Each row of a before or after table is a point. One or more steps were done to the points. Then noise was added and the rows were shuffled. The steps act on columns, c1 being the first. Name the steps. A step turns or swaps two columns, mirrors them in a line or flattens them onto one, adds a multiple of one to another, or multiplies or shifts one. Angles are multiples of 10 degrees, from the lower column toward the higher: turns from -170 to 170, lines from 10 to 170 but not 90. Use the fewest steps. Two steps may share a column if one is a turn and the other turns, adds or multiplies; they go together, in the order done. Otherwise the lowest column goes first.

Before (8 x 3)
[[-27   0  13]
 [ 52  11 -15]
 [-31  -6 -56]
 [ 23  38 -15]
 [-35 -10 -49]
 [-35   3 -64]
 [-14 -14  32]
 [ 25 -11 -17]]
After (8 x 3)
[[ -5 -13  14]
 [-11 -19 -56]
 [-11 -18  31]
 [-15 -23 -50]
 [ 20  38 -15]
 [ 18  32 -14]
 [ -8 -13 -65]
 [  1   0 -21]]
Steps: flatten c1 and c2 onto the line at 60 degrees

Before (11 x 4)
[[-44   9   3   6]
 [-39 -30 -38  -4]
 [ 10  23 -57  68]
 [  2  -4 -30  49]
 [  1 -25  -2   4]
 [-48  37 -17  15]
 [ 23 -28 -38  32]
 [  8 -29 -51  -1]
 [ -6  10 -42  -3]
 [ 20  16   8  -5]
 [-47   5   4  66]]
After (11 x 4)
[[-45   1  18   2]
 [  9 -18 -52  -7]
 [-41 -50  23  24]
 [ 12 -36 -62  25]
 [ 21 -46 -46  -2]
 [  2 -19  -3  -6]
 [ -1 -40 -31  15]
 [ 24  12  -1   6]
 [ -7  10 -40  -2]
 [-40 -20 -28  -9]
 [-49  12   0  20]]
Steps: add -0.3 times c1 to c3; turn c2 and c4 by 50 degrees; multiply c4 by 0.4

Before (12 x 6)
[[ 16  44  -6 -13  18  37]
 [  6  45  28  -1  -5 -27]
 [  1   1 -27  10   3   4]
 [ 24 -27  73 -44  14  17]
 [ 30 -29  17   3  -5   1]
 [ 23  30  41 -22   4 -43]
 [-39  29  -4  24  27  21]
 [ 45  20 -21 -35  -4  48]
 [ 59 -28   7  37 -47  14]
 [-27 -18 -44 -30   8  -7]
 [-49 -11  -8  25 -18  44]
 [ 58 -16  13  25  11   8]]
After (12 x 6)
[[-21  32  93  44  10  34]
 [-15 -45  51  -2   6  -8]
 [-27  35  38  -8   3  19]
 [-49  37  27 -54  21  33]
 [-29 -27  59  22   6 -21]
 [-22 -42  13  21  -8  55]
 [ 30  18 -22  34   9  11]
 [  0  -2 -10  -6  -5  24]
 [-45 -10  -2  29  21  65]
 [ 32 -36  15  -6 -38  41]
 [-53  26  30 -15 -23  30]
 [ 48   1  14 -33   5  66]]
Steps: turn c1 and c2 by 170 degrees; shift c3 by 20; turn c4 and c5 by -150 degrees; shift c6 by 20

Before (11 x 9)
[[-44 -19   2  30   5  18  40  23 -44]
 [ -6   3 -34 -23 -44 -24 -17  11 -26]
 [ 15  -9 -23  19 -58  24 -59   0  14]
 [-12  30 -38 -35 -11 -47   5 -17 -29]
 [  9 -41  -9  33   3  -1  10   8  18]
 [ 28 -31 -20  27 -51  57 -10 -23   4]
 [ -1 -44  52  22  18   0  12 -15   3]
 [-35  44  -8  43  15  16  39   7 -40]
 [ 34 -24  29   4 -18 -20  20  13   2]
 [-30  32 -17 -46  -6 -18  27  15  -6]
 [ 39 -36  14  15  15  30 -13   5  -5]]
After (11 x 9)
[[-28  35 -20 -50  29 -16  -4  -9  -7]
 [ 31 -28 -22  27 -11  57 -53 -56  10]
 [ -3   3 -31 -24 -19 -28 -42 -41 -29]
 [-45 -15   2  31  39  13   4  21 -44]
 [ 18 -12 -25  17 -57  25 -58 -32  11]
 [  1 -42  53  17  13   3  19  70   3]
 [-36  47  -9  43  44  17  16  -4 -40]
 [ 36 -33  16  17 -13  34  14  25  -3]
 [ 34 -28  29   7  21 -25 -17  55   3]
 [  7 -46  -9  33  10   0   3  -8  20]
 [-10  26 -40 -32   4 -50 -12 -73 -23]]
Steps: add 1.5 times c3 to c8; swap c5 and c7

Before (9 x 11)
[[-12  -4   5 -31   0  15  -5   0  10  -1 -12]
 [-19   1  -2 -11  -4  13  -4 -14  -5  11   9]
 [-13 -30   5  -4  15  -9  -3  -9  -1  14  -3]
 [ -5  19  12  48 -12  -7  34 -27  -9  -1 -34]
 [-10   5   9  -8 -22   0   2 -11   5 -20   9]
 [  2 -12   6  -7  34  -8  -7 -11  -3   6   7]
 [ -4  -7   5  -1  14 -10   4   9   1  17   1]
 [-16  -7  -8   3  28 -11  -6   6   7 -11  -3]
 [-11  -7  -5 -14  20 -23  -4 -14   9  14   5]]
After (9 x 11)
[[-18  24  -8   7 -15 -11 -68   4   9 -10  -2]
 [-12  26   5  -8   6  -9 -64  -9   0  14  -3]
 [-17  -3  -5 -23   3  13 -64 -14  -8  11  10]
 [  4  33   6 -14 -14  -9 -69 -11  -4   4   7]
 [ -8  19  -5 -28  -6 -23 -66 -15   9  16   4]
 [ -6 -19  14  96  -1  -8 -26 -29  -9   0 -36]
 [-13   1   4 -60   3  13 -66  -3  11   0 -13]
 [ -9 -21  11 -17  14   0 -59 -11   5 -17   7]
 [ -3  15   6  -1  -5  -7 -57   8   1  16   2]]
Steps: multiply c2 by 0.7; turn c2 and c5 by -130 degrees; multiply c4 by 2; shift c7 by -60

Before (11 x 12)
[[ 17 -23 -32  31 -22 -12 -20 -22  -9  13 -11   8]
 [ 13  33  45  12  -5  14 -53  34  12  -9  23  -5]
 [  6  38  -2  19 -21  20   2   9   0 -21   8 -22]
 [ 55  -4  -1  18 -26  -3   5 -31 -11   0  20  10]
 [ 27  41  11  57 -20 -21  58   8 -24  59  -9 -15]
 [ 35  23  30  17 -14  45 -19  74   2  -1   6 -17]
 [ 13   6  50  -5  10  23 -27  39 -31 -18  13 -30]
 [  8 -29  10  34 -17   9   2 -20   9 -15  -1  31]
 [ 14  15  62  -8 -54  11 -14  51 -11   2  18 -36]
 [ 24  28  69  10 -17  48 -34  29  -1   2  -5 -59]
 [ 14 -29 -11  63 -12   5 -13 -20  -7  -4  36  -8]]
After (11 x 12)
[[-28  12  40  16 -10  36  36  71  22  -2  -2  25]
 [ -4 -50 -24  56  -2   9   3 -22  15  -2  -9  16]
 [-19 -28  71  10 -43  48  35  31  17   3   2  56]
 [-18  16  59  10  -5  55  -3  31   3  -7  -1   7]
 [  9 -50  47  -3 -30  32   9  36  30 -20   0  10]
 [-12 -76  -3  35  36   0   9 -21  -6 -16  -3   0]
 [ -5  85  20  17 -11   6  18  12   2 -23  -7  35]
 [ -4  -9 -35  34  18  16 -15 -19  19   9  -5  21]
 [-32 -13  -1  12  21  -9   3 -32  43   1  -5  24]
 [ -6 -46  63  -9  -2  20   5  52  16  -5  -3  85]
 [ -4  76  26  61  -1 -64  -1   9  37  61  -4  29]]
Steps: turn c1 and c9 by 140 degrees; turn c2 and c3 by 30 degrees; multiply c2 by 2.5; flatten c4 and c11 onto the line at 170 degrees; turn c5 and c12 by -120 degrees; multiply c12 by 1.3; turn c6 and c7 by 70 degrees

Before (8 x 18)
[[ -5 -18   8  32 -35   9  17   7   8  22   6  -7 -20 -35 -12  13 -31   5]
 [  2 -17  17   5  25  19 -15  17 -10 -14 -14 -19   8   8  31  24  28  17]
 [-10   5 -10 -23 -13   9   1   9   5  38  24  -2  10  -1 -31 -23  16 -17]
 [  0  14   1 -19 -12   6   1   7 -28 -16 -20  -4  -7  16  35  27   0  -7]
 [ 13 -17   6  23   2   1  24  -1 -11  19   8   8 -11   3  12 -25  29  22]
 [-44   9   9   1  25  31 -12   5  24  13 -19  12 -39   5  -2  27   4  -7]
 [  4 -36  -2  -1 -10 -32   6 -26  18 -13  31  10 -21 -14  31  23   9  -5]
 [-31  -4 -25 -16   4 -22 -35  35 -35  24  21 -29   2   3 -26 -33 -22  21]]
After (8 x 18)
[[-29   4 -10 -23 -23  17   0   9   5  94  23  -1  11   0 -18 -13  16 -17]
 [ 25  12   1 -19  27  -9   1   6 -28 -41 -21  -5  -6  17  25 -14  -1  -8]
 [-36  10   8   2  30  18 -12   4  24  33 -20  13 -38   4  26  23   6  -7]
 [ 22 -16  18   6  25   7 -17  17 -12 -33 -14 -17   7   6  25  25  28  17]
 [ 17 -19   4  23 -25   1  23  -1 -11  46  10   7 -11   4   2   1  30  21]
 [-41  -4 -26 -16 -33 -22 -35  34 -36  60  20 -28   1   2  -1   4 -21  21]
 [ 21 -35  -5  -2  22 -43   4 -28  19 -33  33   9 -21 -14  21 -10   8  -7]
 [-12 -19   7  31  12  13  16   8   7  55   6  -6 -20 -35  -6 -34 -30   5]]
Steps: turn c1 and c15 by -40 degrees; add -0.5 times c15 to c6; swap c5 and c16; multiply c10 by 2.5

Before (10 x 20)
[[  8   0  45 -17   1  13  23 -16 -33  13   3  11   0  -4  28  32  37  55
   20  16]
 [-27  47   6  -5 -20   0  -8 -76  17   2  25 -35 -37 -21  21   8   9  10
  -14  -4]
 [ -5 -20 -18  13 -38   1  -5  -7  58   3 -17  -4 -16   4  30  31  17   8
  -10  -3]
 [-18  32 -12  18 -27  24   8  17  11  -6  21  10 -69   5  58 -29   8  33
   12   2]
 [-29  -8  45  16 -52  38 -63 -30  78  10 -18 -42  -2 -34  16  32 -15  -5
  -22 -39]
 [-34  11  52 -11 -54  -8 -59 -36   3   8   1 -28 -35   1  21 -16  41  -5
   14   5]
 [-27 -44  33  41  -3 -55   0  11  31   9  18 -44  64 -33 -24  31 -14 -22
  -24 -60]
 [ 15  -1  27  13 -64  17 -40 -25 -38   8 -31  33 -20   1  -1  42  28  33
   17  18]
 [ -8  14  35  37  21 -10  -2 -46  40 -44 -17  13   5  42  15 -16  -7  46
  -18 -23]
 [ 30 -17  24 -24   1  63   7 -15 -20  18  24  15  41  34  37  -1 -19  39
   16 -31]]
After (10 x 20)
[[-14   0  46 -15  -1  22  23  10 -35  11  25  13  -4   0  27  31  15  56
   21  17]
 [ -8  14  35  39  21  -2  -3  45  42 -44  -3  12  43   5  13 -18 -25  45
  -20 -21]
 [ 24  32 -12  17 -28  -6   9  -9  11  -6  16   9   6 -67  59 -30  32  33
   12   0]
 [ 19  12  54 -13 -55  38 -63  48   3   5  12 -26   4 -39  21 -18   8  -5
   14   3]
 [ -3  49   8  -3 -18   7 -11  79  16   2  -2 -35 -22 -37  21   8  21  10
  -17  -6]
 [ 30 -46  35  38  -4  13   3  -3  31   9 -60 -44 -33  65 -22  34  -1 -21
  -26 -58]
 [-24  -1  26  13 -64  15 -41  18 -43  10  38  36   3 -19  -3  41 -19  34
   15  20]
 [-33 -15  26 -24   2 -50   6   3 -21  18  35  15  34  42  41  -2  39  38
   13 -33]
 [ 14 -10  47  16 -52 -31 -62  37  76  11  31 -44 -35  -1  18  30 -11  -6
  -24 -39]
 [  3 -19 -21  13 -32  14  -7   9  58   5  16  -6   2 -18  32  30 -14  12
   -9  -1]]
Steps: turn c1 and c8 by -160 degrees; turn c6 and c17 by -120 degrees; turn c11 and c17 by 110 degrees; swap c13 and c14

Before (13 x 24)
[[ 22  12   2  30 -14 -18 -11 -35   0  49  22  -5  28  -3   3   0 -24  -8
  -10 -26 -18  21 -26  11]
 [ -1 -39  23  22  20 -38 -19 -29 -17  13 -23 -16  10 -10 -41   9   4  23
    0  17 -29 -15  -1  35]
 [-12  17  -1  12  21 -32 -19  19  10  -6  31  12  34   9 -11  17 -25  -5
   18 -14 -25  30 -40 -24]
 [ -1   1  18   1 -18  -3   8  -4  17  24  16  23  17  13   0  13   4  45
   -4  45 -30  12  11  17]
 [ -5 -34  -4 -19 -10  16  -4 -12  -7  -9 -26   1  57  -6 -12  11  -8 -23
  -12   6  18 -18  -1  -3]
 [ 20  25  -1  -7 -13  23   5  -2  -9   5 -10  -8  -5  13  16  10  34 -21
   15   2 -31 -20 -20 -16]
 [-14   4  -9  11 -15  -4 -48 -27 -26  31 -26  21  15  14   8 -29   5  21
   19  25  -7  17 -41   4]
 [ 19  15 -39 -21  23   6  -5  -5 -12  -9  29  -1  13  -1 -46  18  31  35
    2 -26 -21  33 -26 -33]
 [-27  25 -23 -29  28 -31  23  -6 -10   0   1  -6  23  15   7  -4 -33  -7
   15  28  37  10  12  -1]
 [  2  15 -13  23 -18  20  17 -12 -26  11 -19  19  22  16 -48 -20 -32  -6
    1  12  30  38  -6  -9]
 [-27 -35   1  15  -6   4  20   7  20  17   0 -26   8 -33 -19 -19  26  27
   39  10 -10  22 -21  11]
 [ 24 -46  27 -21  -1  -6  20 -15   9  28   1 -26  42  -2   5   0 -17  31
   -2 -17  23 -15 -39 -11]
 [-18   2   3 -14  -6   9  -7  30 -19   4  -2 -19   7 -20  17  -3 -34   8
    9  -8 -10  -7  12  37]]
After (13 x 24)
[[-11  16   0  20  21  32 -19  19 -14   6 -32  11 -24  17  26  16   0  -4
   18   9 -25  30 -41 -25]
 [ 22  13   3  37 -13  21 -13 -34 -26  13 -18  -5 -25 -95  13   0   0  -8
  -11   0 -17  21 -26  10]
 [-13   3 -10  13 -14 -27 -48 -28  25  23  -4  21 -18 -49   2 -29   0  21
   17 -24  -7  18 -41   4]
 [ -1   1  18   2 -19  16   8  -3  44  20  -2  23 -15 -37   9  13  -1  45
   -5  17 -31  12  11  17]
 [ 24 -46  27 -43  -2   0  20 -15 -16   8  -6 -26 -39 -53  17  -1   1  32
   -1   8  24 -15 -39 -11]
 [-18   2   3 -13  -6  -1  -7  32  -7 -19   8 -19 -15 -21 -11  -3   0   8
   10 -19  -9  -7  12  37]
 [ -2 -39  23   2  20 -22 -19 -29  17  -5 -38 -16  12 -31  41   8   0  22
    1 -16 -29 -15   0  35]
 [  3  16 -14  31 -18 -19  18 -11  11  18  20  19   5 -11  52 -21   1  -6
    1 -27  29  38  -6  -8]
 [ 21  26  -2   4 -13 -11   4  -2   1  13  24  -7  -2  -1 -15   9   0 -20
   14  -9 -32 -20 -20 -15]
 [ 19  16 -38 -13  24  29  -4  -5 -26  -4   5  -1  12  17  46  18  -1  36
    1 -12 -20  31 -26 -33]
 [-27  26 -23 -16  27   2  22  -8  28  13 -32  -6 -24  10   6  -4   0  -8
   14 -10  37  10  12  -3]
 [ -4 -34  -3 -37 -13 -25  -4 -12   5  -9  15   2 -42  12  40  11   0 -24
  -12  -7  19 -19  -1  -4]
 [-27 -35  -1  -2  -6   0  21   7  10 -27   4 -27   4 -55  20 -19  -1  28
   38  21 -10  21 -21  11]]
Steps: add 0.5 times c2 to c4; swap c6 and c11; swap c9 and c20; turn c10 and c14 by -70 degrees; multiply c14 by 2; turn c13 and c15 by 150 degrees; multiply c17 by 0

Before (13 x 48)
[[-11  35   2  28  24   5   8  -2  27  -9  69 -27  13  27  70  36 -10  17
   -3  12 -18 -11  23  20  27 -17 -20 -12  31  -1  29  47   1 -15  18   1
   45  -3 -34  17 -31 -27 -31   0 -19  26 -23  57]
 [  3  -6   6  26  13  -3  27  32  49 -22  79 -58   6  19  56  32   5  13
   11  -3  11 -41  27 -19  19 -16 -49  -6  24 -22  27   4  -1  15  -5   1
   20 -34 -28   5 -51 -26   2   9 -42  51   2  35]
 [ 16  35 -22   0 -16  16   9   7  -5  -1 -47   8   6  28  -4 -52 -10   1
   15  13   5  16 -48  -1   8 -13  -3  56  -3   9  38 -54   4  15 -41 -13
    5  -9  31 -29  -8  32 -33  -1 -31  -1  14  14]
 [ 24   3 -14  20  23  -3  26  27   8   0  65 -13   7  35  37  36 -16   5
   -8  47 -37 -20   5   0  27  25 -20 -31   4 -40  34 -19  -9  -4  12   0
   17  -8 -34  13 -48 -12 -15  -7 -62  39  -6  63]
 [  6 -58 -13 -57  25   7  49  33 -42   7 -21  28  26 -44  15  44 -41  -2
  -10  45  14   1 -65 -20  23 -63 -29 -37 -25  17  -2   8  37   9  38 -28
   47   9  26  34   1 -28  71   6 -23 -17  15  10]
 [ -8 -50 -13 -73 -30 -16  17  36 -52   9   7  18  46 -14  22  49 -64  13
   -2  41   8  -5 -18 -31  -1 -54  -1  22 -34  -1  13   1  47 -39  44 -33
   35  -1   3  20 -17 -28  59   8 -36 -12  28  22]
 [ 19  22  -9  24  19  -1  -8  53  38 -12  59   1  14   6  64   9  -9  12
  -42  46   8 -17  12  27  13  -6 -17 -14 -12   6  31  -4  -7  -7  13  -6
   32 -26 -45 -14 -53 -42   6  31 -44  42  -4  26]
 [ 21  38  -4 -11  10  21   5   8 -18  32 -37  48  22  47 -28 -39   4 -23
   11   1  17   7   0   7  14 -23 -42  18 -16   3  48 -48  18  -9 -73 -23
    5 -16 -28 -13  18  34 -49  -1 -32   7  48 -13]
 [-14  30   7  27  -2   1 -18  17 -17  22 -27  29  23  18 -48 -34 -14  -8
   -6  -5   5 -12  -5   6  -1 -18   9  10   3 -23  20 -70   4   7 -42 -19
   -1   3  23 -22  -9  53 -61  23 -15 -28  21 -37]
 [ 10  21  16   6  -7  23  32  13  -1  16 -30  -8  11  25 -21 -41   5   2
  -20 -30 -23  22  -8  39  10 -17 -16  41  22 -25  44 -95  -8 -15 -12 -33
   11 -15 -10 -27  16   9 -45   0 -16 -37  32 -17]
 [  4   9 -10   2  19  42  -5   4  13  22 -41  17  11  41 -13 -30  11 -17
  -12  -6  22 -35   9  10 -20   6   8  37  37  -2  52 -84  -4  -4 -14 -22
  -11   3  10 -10  11  -4 -78  12 -21   1  23  10]
 [ -7  19 -26  32  -2 -17  22  44  24  16  49 -16   8  56  54   0   1  20
   15  12  14 -24   2  12  19  25 -36 -11  -3 -13  28   2  -3  21  23  35
   19 -41 -45  30 -18 -34 -20   8 -29   4 -15  24]
 [ -4  -6 -19  -8   1 -12   6   0   5  40 -11  17   6  47  -9 -46  -5   1
  -23  -6  14  12 -25  15  10   8 -13  11  47  11  11 -59  16 -26 -45 -37
   -6 -28  11 -29 -10  18 -48 -19 -17   1  16 -19]]
After (13 x 48)
[[ -7  -2 -17 -11   2 -14   6  -1   4  45 -17  15  10  45   3 -46  -3   8
  -21 -63  16  14 -38  14   8  -2 -14   8  45  12  -2 -62  11 -20 -44 -38
   -3 -26   1 -29 -14  10 -47 -23  23   2  14 -20]
 [-16  29   6  33  -2  -4 -21  10 -17  24 -22  26   6  13   1 -36 -15  -7
   -3 -59   6 -20   8  -2   0  33   8   7   5 -25  -3 -72  10  12 -42 -21
   -2   5  26 -26  -8  65 -54 -15  23 -29  19 -36]
 [ 17  34 -24  -5 -23  14   1  -4  -4  -3 -48  11   2  26  22 -51  -9   3
   19 -48   9  10 -30   4  12  15  -2  54  -3   9 -19 -53   6  16 -40 -17
    5  -8  35 -28  -5  23 -27 -32  42  -1  15  14]
 [ -5  14 -23  38  -8 -13  22  29  25  13  43 -15  22  59  18  -3  -3  21
   12 -46  10 -27  -2  13  18 -13 -33 -12   0 -11  -8  -4  -4  19  23  34
   17 -38  -9  29 -18 -56 -16  50  41   7 -14  32]
 [  5 -60 -12 -58  31   3  54  24 -42   6 -19  23 -22 -46 -15  46 -40  -2
   -5 -13  13   7 -48 -23  21  65 -26 -43 -29  14  20   5  37   5  36 -30
   46  10  35  35   6 -35  73 -24  19 -18   9   6]
 [ 18  36  -7 -10  11  21   6 -10 -18  39 -37  52   5  50   6 -38   1 -25
   11 -58  11   7 -10  10  19  33 -37  23 -16   4 -20 -52  17 -15 -73 -29
    7 -15 -14 -10  17  31 -45  19  51  15  56 -18]
 [  5  20  15   8  -2  27  33   2   6  22 -26  -6  -6  27 -15 -44   2  -3
  -17 -84 -28  24  -7  42   8  19 -17  39  27 -28 -28 -95 -14 -14  -7 -30
   15 -11   0 -25  20  16 -42  12  37 -37  30 -19]
 [ 30   3 -11  21  26  -1  27   4  11  -4  61 -10  19  36  16  31 -10   6
   -5  -7 -39 -19  -1   1  30 -12 -20 -25   6 -39   1 -15  -6  -8  16   2
   16  -9 -23  10 -49 -35 -14  29  67  40 -11  58]
 [  7  -5   2  30   9  -7  31  13  46 -15  77 -57  -4  21  29  29   2  14
   12 -62   9 -37  26 -21  16  21 -48 -13  18 -18   0   2  -3  12  -9  -4
   19 -34 -13   2 -54 -57   2  36  51  50  -1  37]
 [ -3  11 -11   1  24  44   0 -16   6  21 -45  16   9  44 -13 -28  13 -21
  -14 -65  23 -39  13  10 -14   4  11  43  38  -3 -39 -75  -7  -1 -16 -23
  -11   4   3 -20  19  -5 -76  -4  47   3  26   5]
 [ -9 -50 -15 -73 -22 -16  15  29 -54   3   7  26  -7 -18  -2  47 -65  14
   -1 -15   9  -4  -7 -31   9  75  -6  19 -37  -4   3   0  48 -42  36 -28
   39  -6  14  16 -11 -48  60  -4  39 -15  26  16]
 [ 19  25 -14  32  20  -1  -4  36  39  -6  64   1  13  10  23   6  -6  16
  -41 -12  12 -17  19  25  16  12 -17 -18 -11   7  -2  -3  -9 -11  15  -4
   30 -32   2 -14 -55 -74  16  57  51  42  -4  25]
 [-10  34  -2  23  27   4  13 -11  21 -13  69 -34  -5  23  33  38 -11  18
   -3 -47 -17 -13  18  19  32  18 -19 -11  33   2 -19  50   6 -19  18   2
   39  -6 -23  10 -33 -58 -31  31  37  27 -20  61]]
Steps: turn c31 and c45 by 150 degrees; add -0.3 times c45 to c8; mirror c13 and c26 in the line at 20 degrees; turn c15 and c42 by -40 degrees; add -0.3 times c47 to c42; shift c20 by -60; turn c39 and c44 by -70 degrees; turn c23 and c39 by -30 degrees
